Rows are points. Each copy is the shape, with its points in the same order, turned, moved and blurred by noise. Is it also mirrored, or only turned?

Shape, 5 rows:
[[ 0.75  1.75]
 [-0.72  0.51]
 [-1.69  2.83]
 [ 1.31  1.14]
 [ 0.14 -2.06]]
Copy 1, 5 rows:
[[-2.26  0.98]
 [-0.74 -0.48]
 [-3.54 -1.71]
 [-1.36  1.42]
 [ 1.48 -0.33]]
Copy 1 is: only turned
Copy 2, 5 rows:
[[ 0.82 -2.10]
 [ 0.88  0.08]
 [ 2.89 -0.84]
 [ 0.44 -1.60]
 [-1.38  1.56]]
Copy 2 is: only turned
Copy 3:
[[ 1.99 -0.61]
 [ 1.50  1.23]
 [ 4.07  0.96]
 [ 1.16 -0.80]
 [-1.17  1.74]]
Copy 3 is: only turned

Shape, 8 rows:
[[-0.30 -2.27  0.07]
 [ 0.72  1.25  1.57]
 [-1.19 -2.11 -0.74]
 [ 1.95 -1.70 -1.64]
 [ 0.78  1.13  3.03]
 [-0.27 -1.22 -3.02]
 [ 1.52  1.50  1.35]
 [ 0.25  1.35  2.24]]
Copy 1 (8 x 3):
[[ 0.54 -1.42  1.07]
 [-1.24  2.68  0.26]
 [ 0.76 -1.26 -0.28]
 [-1.78 -1.86 -1.48]
 [-1.49  3.07  1.69]
 [ 0.30 -1.74 -2.64]
 [-1.96  2.61  0.22]
 [-0.95  3.20  0.76]]
Copy 1 is: mirrored
Copy 2:
[[ 1.04 -0.07 -0.68]
 [-1.80 -0.01  1.82]
 [ 1.48  1.14 -0.79]
 [ 2.69 -0.81  1.45]
 [-3.18 -1.09  0.87]
 [ 2.97  1.48  1.45]
 [-1.90 -0.84  2.26]
 [-2.83 -0.12  0.96]]
Copy 2 is: only turned
Copy 3, 8 rows:
[[-1.76  0.88  0.80]
 [ 1.56 -1.39 -0.07]
 [-2.43  0.97 -0.04]
 [-0.22  2.88 -0.43]
 [ 2.23 -2.31  1.19]
 [-1.78  1.97 -1.96]
 [ 2.09 -0.84 -0.30]
 [ 1.48 -2.00 -0.02]]
Copy 3 is: mirrored
Copy 4:
[[-1.57  0.09  0.35]
 [ 1.74  1.54  1.12]
 [-2.22  0.51 -0.92]
 [-0.32 -2.26 -0.51]
 [ 1.97  1.92  2.29]
 [-1.61 -0.99 -2.80]
 [ 2.19  0.52  0.83]
 [ 1.67  2.07  1.51]]
Copy 4 is: only turned

Shape:
[[-0.86 -0.92 -0.32]
 [ 1.94  4.35 -0.89]
 [ 0.97 -0.92 -0.78]
 [ 0.67 -1.25 -0.31]
 [ 0.56 -1.17 -1.98]
 [ 0.26 -0.15 -2.31]
 [-0.09 -0.81  0.36]
 [ 1.48  1.91  3.55]]
Copy 1 (8 x 3):
[[ 0.83 -0.86 -1.22]
 [ 4.49  2.50  2.08]
 [ 0.64  0.86 -1.58]
 [ 0.14  0.44 -1.48]
 [ 1.39  0.86 -2.77]
 [ 2.53  0.58 -2.07]
 [ 0.21 -0.37 -0.56]
 [-0.27  1.05  3.57]]
Copy 1 is: mirrored
Copy 2:
[[ 0.60  1.10 -0.80]
 [-1.96 -2.74  2.66]
 [-0.87  0.34 -2.03]
 [ 0.10  0.26 -1.95]
 [-1.66  0.94 -1.59]
 [-1.81  1.35 -0.64]
 [ 0.97  0.51 -1.16]
 [ 2.26 -2.60  0.54]]
Copy 2 is: mirrored
Copy 3 (8 x 3):
[[-0.43  0.76 -1.45]
 [ 2.84 -0.14  3.64]
 [ 0.89 -0.58 -1.38]
 [ 0.09 -0.66 -1.59]
 [ 1.62  0.25 -1.84]
 [ 1.98  0.94 -1.17]
 [-0.52 -0.30 -0.96]
 [-1.73 -2.58  2.71]]
Copy 3 is: only turned

Shape (8 x 4):
[[-0.69 -0.30 -1.15 -1.29]
 [ 0.57  1.69  0.83  1.48]
 [-1.56 -1.96 -1.69 -1.08]
 [-0.25  1.90 -0.40  4.71]
 [-0.29 -2.72 -0.06 -1.50]
 [-0.19 -1.69 -1.84 -0.26]
 [ 2.49  0.12  0.01 -0.84]
 [ 3.06  0.79  0.07 -0.93]]
Copy 1 (8 x 4):
[[ 0.10 -2.30 -0.25  0.47]
 [-0.89  0.69  1.57 -1.55]
 [ 1.33 -2.09 -1.56  0.98]
 [ 1.28  2.81  1.01 -3.53]
 [-0.38 -1.35 -0.84  2.56]
 [ 0.19 -1.74 -1.82  0.11]
 [-2.61 -0.13 -0.47 -0.18]
 [-3.65 -0.45 -0.46 -0.86]]
Copy 1 is: mirrored
Copy 2, 8 rows:
[[ 0.18 -1.32  1.87 -0.03]
 [-0.39  0.68 -1.07 -1.40]
 [-0.49 -2.93  2.08  0.34]
 [-0.86 -1.07 -3.74 -3.19]
 [-0.95 -1.48  1.83  2.64]
 [ 0.35 -2.56  0.84  0.47]
 [ 1.29  1.02 -0.29  1.20]
 [ 2.01  1.41 -0.34  0.95]]
Copy 2 is: only turned
Copy 3:
[[ 0.79 -1.72 -1.64 -0.51]
 [-1.28  1.15 -1.10  1.31]
 [ 1.06 -3.21 -0.32 -1.30]
 [-4.45  0.57  0.17  0.96]
 [ 2.33 -1.72  0.70 -1.10]
 [ 0.32 -1.99 -0.29 -1.91]
 [ 1.08  1.79 -1.50 -1.18]
 [ 1.34  2.12 -2.05 -1.30]]
Copy 3 is: mirrored
Copy 4, 8 rows:
[[ 0.37 -0.74 -2.35  1.60]
 [ 0.59  0.39  1.45  0.62]
 [ 1.54 -1.62 -3.68  1.07]
 [ 3.31 -0.93  3.27  1.22]
 [ 0.38 -1.15 -3.49 -0.78]
 [ 0.96 -2.41 -2.16  0.80]
 [-1.76 -1.12 -0.22  0.00]
 [-2.48 -1.00  0.35  0.18]]
Copy 4 is: mirrored

Shape (9 x 6):
[[-0.45  0.98 -4.23 -0.36  0.84 -1.77]
 [ 0.13 -2.17  0.42  1.06 -1.12 -1.94]
 [-0.95 -3.79 -0.56 -1.19  0.84 -0.32]
 [ 0.12  0.12  1.35  3.40 -0.97  0.46]
 [ 1.35  2.38  2.55 -1.09 -1.41 -0.13]
 [-0.99 -0.79  1.10 -0.35  0.08 -1.03]
 [ 1.50  1.47 -0.85 -2.07 -1.44 -0.05]
 [-0.38  0.60  2.95 -1.92  0.49 -1.50]
 [ 3.15  1.19 -0.84  1.20  0.86 -1.15]]
Copy 1:
[[-1.73  1.52  0.74  3.41 -2.33 -1.13]
 [ 0.19  1.21 -3.23  0.92  1.30 -0.77]
 [-1.83 -0.40 -0.94  0.84  3.42 -0.81]
 [ 2.32  1.68 -2.16 -0.13  0.50  2.67]
 [ 2.32 -2.14 -2.25 -1.49 -1.78  0.40]
 [ 0.25 -1.15 -2.45  1.04  1.02  0.22]
 [ 0.58 -0.65  0.62 -1.14 -1.99 -1.94]
 [-0.23 -3.56 -3.14 -0.19 -0.22  0.08]
 [-1.37  1.46 -2.18 -0.95 -2.88  0.88]]
Copy 1 is: mirrored
Copy 2, 9 rows:
[[ 0.05 -1.24  2.07 -3.25  2.91  0.82]
 [ 2.27  0.13  2.21 -2.18 -1.56 -0.97]
 [-0.14 -1.34  2.29 -2.69 -1.05 -3.80]
 [ 1.84  3.53  0.22 -1.17 -0.41 -0.40]
 [ 0.42  0.52  0.32  3.04 -0.47  0.72]
 [-0.13  0.14  0.97 -1.02 -1.25 -0.95]
 [ 1.06 -1.04  1.71  1.51  1.70 -0.04]
 [-1.60 -0.63  0.36  0.92 -2.05  0.11]
 [ 0.22  1.53  3.99 -0.07  1.43  1.73]]
Copy 2 is: only turned
Copy 3, 9 rows:
[[-2.10  0.11  4.48 -0.92 -1.74 -0.04]
 [ 0.16 -0.35 -0.25  0.12 -0.28  2.35]
 [ 0.89 -3.28  0.54  0.13 -0.65  0.10]
 [-1.08  2.18 -1.87 -0.28  1.43  0.48]
 [ 1.28  3.18  1.29  3.07  1.82 -0.07]
 [ 0.00 -0.39  0.13  1.95 -0.24  0.29]
 [ 0.85  1.34  3.74  1.22  1.73 -0.05]
 [ 1.36  0.92  0.45  3.99 -0.53 -0.16]
 [ 1.25  3.25  1.92 -1.32 -0.83  0.25]]
Copy 3 is: only turned
Copy 4 (9 x 6):
[[-1.77 -2.29 -0.03 -0.09 -2.50  2.34]
 [-0.11 -0.77  1.71 -0.84  1.14 -1.43]
 [-2.67  0.03  2.36  1.10  2.07 -0.07]
 [ 1.14  2.29  0.92 -2.34 -0.57 -1.25]
 [ 2.17  1.53 -1.90  1.84 -1.04 -2.10]
 [ 0.30  0.42  1.86  1.31  0.17 -0.41]
 [-0.74 -0.21 -2.25  1.63 -1.54 -1.22]
 [ 1.95  1.01  0.41  3.46  0.45 -0.46]
 [ 0.72 -0.11 -2.46 -1.54  0.10  0.99]]
Copy 4 is: only turned

Shape:
[[-1.24  3.87  0.60 -0.21 -2.20 -1.11 -3.89 -2.26]
 [ 1.07  4.95  0.44 -2.04 -0.91  0.61 -1.38 -0.22]
 [ 1.22 -0.46 -0.09 -1.57 -0.80 -1.35 -0.42  0.69]
 [-0.32  0.18  0.90 -1.92 -1.74 -0.20  1.02 -0.38]
 [-1.61  1.07 -1.20  3.26  0.98 -1.82  0.94 -2.59]
 [-5.40 -0.60  0.96 -1.43  0.08 -1.81  0.92  1.50]
 [ 1.19 -0.21  1.06  0.05  0.41 -0.65  1.21  0.43]
 [ 1.07 -0.43 -1.43 -0.95  0.72  1.14  0.56 -0.89]
 [ 1.19  0.05 -0.82 -1.48  0.57 -0.98  0.90  1.33]
 [ 1.40  0.77  1.31 -2.23  1.09  1.13 -1.54 -1.12]
 [-0.55  0.83 -0.98  5.72 -1.28 -0.49  0.45  1.34]
 [ 0.68 -0.55  0.98  0.70  0.93  0.70  0.20 -0.48]]
Copy 1, 12 rows:
[[-2.58 -3.26 -1.26 -0.64  0.19  4.11  1.14 -1.67]
 [-0.33 -1.02 -1.99 -1.02  3.57  2.51  1.78 -1.01]
 [ 0.52 -0.30 -2.40  0.53 -0.20  0.66 -1.06  1.43]
 [ 0.58  0.28 -0.74  1.53 -0.07  2.39  0.37  2.20]
 [-1.43 -0.25  2.81  0.64 -2.25  0.12 -0.83 -1.51]
 [-0.92 -1.34  0.27  6.75 -1.12  1.14  0.47  1.12]
 [ 0.96 -0.15 -0.01  0.75  0.93  0.26 -1.85  1.72]
 [-0.66  1.71 -0.68 -0.14 -0.20 -0.92  0.12  2.04]
 [ 1.11  0.87 -1.92  0.83  0.47 -0.84 -0.44  1.15]
 [-0.93 -1.49 -1.44 -1.04  2.16  0.31  0.84  2.68]
 [-1.79  1.13  1.81  1.02 -0.73  1.22 -4.99 -2.49]
 [-1.00 -0.18  0.59  0.30  0.78  0.54 -1.59  2.20]]
Copy 1 is: mirrored
Copy 2:
[[ 0.70  1.83 -1.67  2.94 -4.94  0.88  0.46  1.89]
 [ 1.80  3.43 -0.11  2.76 -2.18 -1.56 -1.51  1.08]
 [-1.03  1.46 -1.14  0.38  1.16 -0.62  0.99  0.64]
 [ 1.01  0.20 -1.32  2.57  1.24 -0.11  0.32  0.82]
 [-2.11 -3.75 -1.06  2.08 -2.88 -1.26  0.10 -0.41]
 [-1.60 -1.76 -2.39  2.82  1.56  3.60 -2.71 -0.19]
 [ 0.21 -0.41 -0.84  0.32  1.01 -1.54  0.51 -1.35]
 [-0.81 -0.53  1.61  1.03  0.70 -1.51  0.76  1.08]
 [-1.17  1.04 -0.56  0.29  1.38 -1.49 -0.86 -0.05]
 [ 0.69  2.35  1.66  1.50 -0.68  0.40  0.98 -0.27]
 [ 0.43 -3.95 -2.90 -2.10 -2.54 -1.74 -1.27  0.03]
 [ 0.51 -0.83  0.69  0.28 -0.21 -0.40  0.86 -0.82]]
Copy 2 is: mirrored
Copy 3:
[[-1.58 -3.35 -0.44 -1.25  0.07 -1.60 -0.71 -3.39]
 [-1.38 -1.17 -0.16 -1.34  3.18 -3.47 -0.14 -0.94]
 [-0.64 -0.86  0.58 -1.57  1.30  0.57  0.18  2.43]
 [ 0.55 -1.00 -1.16 -1.23  0.33 -1.01 -1.04  2.43]
 [-1.53 -0.25 -2.34 -0.79 -2.97  0.40  4.03 -0.42]
 [-0.39  1.70 -0.58 -1.73 -3.86 -0.10 -2.88  1.66]
 [ 0.71  0.84 -0.57 -2.07  0.77  0.45  1.72  1.66]
 [-0.97  0.01 -0.63  1.21  1.09  0.32  1.81  2.33]
 [-1.17  0.61  0.36 -1.85  1.50  0.52  0.99  2.78]
 [-0.11  0.15 -1.24 -0.05  3.45  0.07 -0.58  0.12]
 [ 1.38 -0.35  2.32 -1.73 -3.11 -0.74  5.08 -0.23]
 [ 0.82  0.59 -0.76 -0.10  1.09  0.98  1.62  0.78]]
Copy 3 is: only turned

Shape (15 x 9):
[[ 0.74  1.92 -1.81 -3.00 -0.40  0.72 -4.82 -1.05 -1.38]
 [-0.30 -0.17  2.52  0.12 -1.81  0.06  1.05  2.11  0.15]
 [-1.67 -2.40  0.81 -2.48 -0.54 -0.98 -0.38 -1.20  0.33]
 [ 4.44 -1.25 -2.82 -1.36 -1.53  1.57 -0.51  0.45 -1.26]
 [-0.98  0.18 -3.54  1.09  0.85  0.51  0.38  0.10 -0.56]
 [ 2.74 -0.80  0.63  0.92 -0.88  0.12  0.99 -1.46 -0.30]
 [ 0.57  1.29 -2.24  0.19 -0.02  2.88  1.41  2.08 -2.29]
 [ 0.89  0.29 -1.66  0.20 -2.52  0.09 -1.74  3.60 -1.71]
 [ 2.96  0.20 -1.45 -2.57  1.87  0.47 -1.51  0.96  0.13]
 [ 2.08 -0.23  0.96 -0.64 -6.02 -0.59  0.72 -0.35 -1.01]
 [ 0.37  0.89  1.99 -0.03  0.96  0.59  1.47  2.43  0.27]
 [ 0.79 -1.58  1.17  0.24 -1.35 -0.76 -0.09 -0.24  0.52]
 [ 0.59  0.64  3.13 -0.87  0.16 -0.61 -0.15 -0.63 -1.65]
 [-1.37 -1.63  1.25  1.41 -3.04  1.36 -0.76 -1.47 -1.54]
 [-0.56 -0.57 -1.10 -0.41 -1.53  1.03 -1.16  1.88  1.82]]
Copy 1 (15 x 9):
[[-3.77 -1.07 -3.51 -0.48  3.22  2.22 -0.70  1.14 -0.08]
 [-0.03  0.64  1.36 -1.65 -1.40  0.00  0.95 -2.34 -0.32]
 [-0.86 -2.30 -0.10  1.56 -0.97  1.86  2.42 -0.42 -1.28]
 [-0.68  1.72 -2.84  3.05  1.55  0.39 -2.33 -2.07  1.11]
 [-0.58 -0.23  1.20  1.91  1.58 -1.52 -1.39  2.18 -0.25]
 [ 1.28 -0.59 -1.65  0.88 -0.71 -1.10  0.12 -1.42  2.06]
 [ 0.79  1.54  1.26  0.13  2.61 -0.04 -3.15 -0.18 -0.14]
 [-3.30  1.71  0.45 -0.04  1.93 -0.88 -1.45 -2.48 -0.41]
 [-2.08  0.32 -1.92  1.25 -0.56  2.41 -2.79  0.54  1.23]
 [-0.11  1.67 -1.46  0.18  1.50 -0.54  3.30 -4.35  1.46]
 [ 0.39  0.53  1.72 -1.85 -1.86  0.78 -1.32 -0.61  0.49]
 [-0.41 -0.72 -0.74  0.53 -1.46 -0.65  1.27 -1.61  0.23]
 [-0.03 -2.49 -0.25 -1.97 -0.50  1.33  0.40 -1.51  1.62]
 [ 0.81 -1.83 -0.93 -0.58  1.35 -2.06  1.82 -2.11 -1.98]
 [-1.87  1.81 -0.36  0.39 -0.55 -0.41  0.20  0.04 -2.06]]
Copy 1 is: mirrored
Copy 2:
[[-3.51  4.49 -0.86  0.56 -1.01  1.93  0.79 -0.28  2.24]
 [ 1.27 -0.74 -0.82  0.46  2.49 -1.84  0.16  2.27  1.43]
 [-0.03  0.95  1.27  0.88  3.48  1.64 -1.19 -0.01 -0.08]
 [ 0.18  4.14  0.34 -2.80 -2.09 -0.81 -0.16  1.75 -0.90]
 [-1.97 -0.07 -0.34 -1.69 -0.48 -1.73 -1.47 -2.24 -0.27]
 [ 2.39  0.39  0.36 -1.54 -0.49  0.15  1.21  0.33 -0.12]
 [-2.27  0.77  0.00 -2.90 -0.26 -3.89  0.60  0.46  0.68]
 [-0.47  2.97 -3.04 -0.67  0.08 -2.85 -1.29  1.42  1.43]
 [-2.83  1.91 -0.88 -1.36 -0.95  1.27  0.65  2.08 -1.43]
 [ 4.03  2.65  0.20 -1.33  0.51 -0.53 -0.86  2.18  3.62]
 [-0.68 -2.07 -1.05 -0.47  1.57 -1.55  1.49  2.37  0.06]
 [ 2.00  0.44 -0.32  0.41  1.08  0.14 -0.34  0.69 -0.05]
 [ 0.58  0.06 -0.80 -0.48  2.44  1.07  2.73  0.81  1.55]
 [ 2.39  1.77  1.11  1.32  1.81 -1.90  0.57 -1.68  1.79]
 [-0.86  0.78 -0.05  1.53 -0.14 -1.63 -2.02  1.35  0.34]]
Copy 2 is: only turned
Copy 3 (15 x 9):
[[ 4.89  0.76  1.50 -1.94  0.12  0.10  0.02  0.00  2.57]
 [-1.56  1.36 -0.45  0.03  0.08  0.03  3.01 -0.90 -2.33]
 [-1.11 -1.83  0.60  1.37 -0.91  0.92  1.30 -0.35  1.48]
 [ 2.63 -2.46 -1.04 -5.01 -1.33 -0.48  1.92  0.21 -1.24]
 [ 0.43  0.47 -1.68 -1.53 -1.82  1.01 -1.95  2.37 -1.03]
 [-0.87 -1.70 -0.10 -2.57  0.23 -0.75  0.12 -1.59 -2.36]
 [ 1.52  1.71 -1.52 -2.57 -2.70 -1.48  0.66  1.92 -2.74]
 [ 2.18  2.04 -1.70 -2.97 -1.09  2.25  2.90 -0.04 -1.24]
 [ 2.92 -1.51  2.14 -2.43 -0.12  0.29  1.26  2.27 -1.33]
 [ 0.90 -0.96 -2.94 -1.50  0.23 -0.63  3.13 -4.48 -1.09]
 [-0.70  1.27  0.89 -0.01 -0.10 -0.57  2.06  1.25 -3.63]
 [-1.39 -0.95 -0.06 -1.13  0.57  0.82  1.48 -1.14 -0.89]
 [-0.10  0.58  2.53  0.24 -0.33 -0.85  0.93 -2.19 -1.79]
 [-2.34  1.15 -1.39 -1.81 -0.97 -0.45  0.73 -2.47  1.28]
 [ 0.09  0.48 -1.74 -1.30  0.81  1.03  2.38  1.97  0.24]]
Copy 3 is: only turned

Shape, 16 rows:
[[ 0.71 -1.54  1.30  0.79 -0.31  2.00  1.02 -1.84  1.62  2.71  1.21]
 [ 0.57 -0.88  0.01  0.31  1.45  1.24  0.99 -1.13 -1.04 -2.94  0.60]
 [ 0.28 -0.41  0.33  0.12 -0.86  1.40  3.28  1.17  0.06 -1.72 -1.13]
 [ 0.47  0.12  0.39  3.17 -1.39  0.46  0.88 -0.71 -0.58  1.08 -0.18]
 [-0.29 -1.14 -2.17  0.64 -1.03 -0.13  3.70  1.86  2.10 -2.47 -1.11]
 [ 0.97 -1.31  0.35 -0.81 -0.96 -1.64  2.75 -1.89 -1.72 -3.20  2.89]
 [-1.27  0.55  3.75 -1.05 -0.18  2.11 -0.03 -1.57  0.58  2.58  0.75]
 [ 0.78 -0.36 -5.70 -1.80 -0.48  1.00  1.21  0.49 -1.00 -0.83 -0.16]
 [ 1.08  2.68  1.92  0.36 -0.44 -0.85  0.78 -2.17 -0.24  2.47  1.05]
 [ 0.98  1.20  1.84  0.15  0.52 -1.26 -2.60  0.60 -0.40  1.86  2.19]
 [ 0.07  0.83  0.80  0.79  3.05 -1.15 -1.20 -2.05  1.17  0.26  1.32]
 [ 1.16 -2.69 -1.10 -2.07  0.22 -0.14  0.85 -1.87 -0.19 -2.62 -2.25]
 [ 0.85 -0.13  1.47 -0.35 -1.31  1.66 -1.16 -1.72  1.88 -0.03  0.63]
 [ 0.18  0.00  1.27 -0.01  0.19  1.31  0.68 -0.31  0.98  0.64  0.46]
 [-3.31 -1.19 -4.00 -2.38 -2.19 -0.39  0.15  0.91 -1.86  0.56 -0.48]
 [-0.87  2.03  1.56  0.61 -2.08  1.01 -0.20 -2.73  0.25  1.08  1.90]]
Copy 1, 16 rows:
[[ 0.18  0.92  2.38  3.79 -0.03 -0.45 -0.47 -1.46 -0.18 -0.51  0.77]
 [ 0.21 -0.27 -1.68  0.80 -0.87 -2.08  0.57 -2.00  2.77 -0.70 -2.05]
 [ 1.14  1.42  0.71 -0.27  0.26 -0.96 -1.07  0.11  4.25 -0.04 -0.64]
 [-2.25  1.22  1.76  1.24  0.08  0.36  0.87 -0.54  1.22  0.55  0.30]
 [ 0.52  0.44 -0.72 -0.45  1.86 -1.49 -2.82  2.17  4.37  0.37  0.04]
 [-0.18 -0.41 -2.13  2.94 -1.10  0.77  0.57  0.29  4.28 -1.57 -3.36]
 [ 2.52  1.44  2.12  2.04 -0.15  1.66  0.91 -3.21 -0.69 -1.17  0.39]
 [-0.27  3.34 -2.74 -0.39  0.27 -3.27 -1.31  3.08  0.82 -1.60 -2.32]
 [ 0.29  1.10  2.05  2.62  0.68  1.66  3.61 -0.51  0.50 -1.87  0.15]
 [ 0.69 -1.03  0.86  0.51 -1.52  1.51  3.53  0.34 -1.91 -0.40 -0.09]
 [ 0.05 -2.29 -0.28  1.16  1.51 -0.33  2.51 -1.36 -0.88 -1.61  0.13]
 [-0.70  0.34 -1.91 -0.32 -1.43 -1.95 -1.64 -0.29  3.03 -4.02 -0.71]
 [ 0.90  0.81 -0.56  2.21 -1.20 -0.05  0.64 -1.74  0.43 -0.85  2.53]
 [ 1.40  0.54  1.02  0.87  0.15 -0.27  0.22 -0.87  0.87 -0.70  0.65]
 [-0.50  3.70 -2.57 -1.67  0.47  1.09 -2.71  1.72 -0.81 -1.44 -2.35]
 [ 0.13  2.25 -0.59  2.70  0.51  1.78  2.40 -2.06  0.24 -0.02  1.17]]
Copy 1 is: mirrored
Copy 2 (16 x 11):
[[ 1.27  0.38 -3.47  1.01 -1.52 -0.44  1.21  2.87 -0.35 -1.70  2.25]
 [ 2.01  1.53 -1.88  2.23 -1.87  0.77 -0.57 -1.09  1.19  0.57 -0.84]
 [ 1.65 -0.49 -1.40  0.89 -1.33 -0.71  2.50 -1.46  1.02 -0.94 -2.04]
 [-1.31  0.62 -1.79  1.11 -1.28 -1.62  0.87  2.39  2.00 -1.11 -0.53]
 [ 2.79  0.34 -1.00 -1.51 -2.10 -0.70  1.87 -1.32  1.08 -2.68 -3.62]
 [-0.41  1.47 -2.44  1.62 -5.27  0.76 -0.19 -2.95 -0.58 -0.46 -0.44]
 [-0.43 -2.06 -4.41  1.02  0.79  1.07  1.13  1.62 -0.24 -0.14  2.76]
 [ 1.81  3.45 -0.05 -0.35 -1.14  1.15  1.52  0.61 -2.67  0.56 -4.29]
 [-3.23  0.89 -1.75  0.51 -0.22  0.22  1.99  0.70  0.17 -0.82  2.61]
 [-1.94 -0.20 -0.29 -1.31 -0.78  0.67 -0.85  1.49  0.48  2.22  2.87]
 [-0.09  1.62 -1.24 -0.08  0.19  1.85 -2.10  0.47  1.49 -0.72  2.68]
 [ 2.52  1.17 -1.15  2.18 -0.47 -1.03 -1.33 -2.15 -2.42 -1.18 -1.70]
 [ 1.00  0.77 -4.19 -0.52 -0.03 -1.14  0.03  0.61 -0.46  0.35  1.58]
 [ 1.13 -0.12 -2.45  0.36 -0.21  0.27  1.24  0.78  0.41 -0.35  0.91]
 [-0.32 -0.46 -1.25 -1.26 -0.90  2.00 -0.09  1.53 -3.45  0.07 -5.46]
 [-2.37  0.84 -5.28 -0.02 -0.50  0.24  0.84  1.24  0.64  0.06  1.12]]
Copy 2 is: only turned
Copy 3, 16 rows:
[[-2.86  0.30  1.24 -0.27 -0.17  0.67 -0.95 -3.09  0.78 -1.04  2.25]
 [-0.48 -1.79  0.40  0.91 -0.07 -0.84  0.67  0.36 -3.02 -2.18  0.38]
 [ 0.93  0.54  0.23  1.31 -3.00 -1.23 -0.88 -1.23 -2.10 -1.55  0.08]
 [-0.22 -1.36  0.18 -0.62 -1.28 -0.95  1.06 -3.57 -0.15  0.57  0.99]
 [ 0.47  0.01 -0.29  4.09 -2.82 -2.62 -1.90 -1.53 -1.72 -0.47 -1.24]
 [-1.30 -2.65 -1.87 -0.22 -0.47  0.21 -0.93 -0.71 -2.65 -3.10 -2.98]
 [ 0.16  1.27  1.49 -2.03  0.76  1.88 -0.70 -1.39  1.81 -1.90  2.25]
 [-2.02 -2.05  1.84  0.99 -2.49 -4.68 -1.89  1.74 -0.73  0.40 -1.71]
 [-0.29 -1.08 -1.93 -3.15  0.08  0.40 -1.10 -1.63  1.23  0.21  1.90]
 [-0.96  1.07 -0.97 -2.38  2.27  0.34  1.23 -0.29  0.63  1.81  0.04]
 [-0.99 -1.62 -1.12  0.52  3.04  0.35  0.16  0.17  0.03  0.55  2.15]
 [-0.25 -1.99  2.39  1.15  0.06 -0.89 -3.18 -0.03 -4.21 -0.63 -0.69]
 [-0.69  0.82  1.06 -1.06  2.09 -1.32 -1.18 -2.34 -0.40 -1.54  1.14]
 [-0.57  0.76  0.38 -0.05 -0.03 -0.26 -0.49 -1.13 -0.17 -0.84  1.48]
 [ 0.43 -1.84  3.66  0.73 -1.89 -2.07 -1.63  0.99  1.85  0.82 -3.97]
 [ 0.23 -1.01 -0.25 -2.49  1.11 -0.84 -0.16 -2.58  2.17 -2.14  0.92]]
Copy 3 is: mirrored
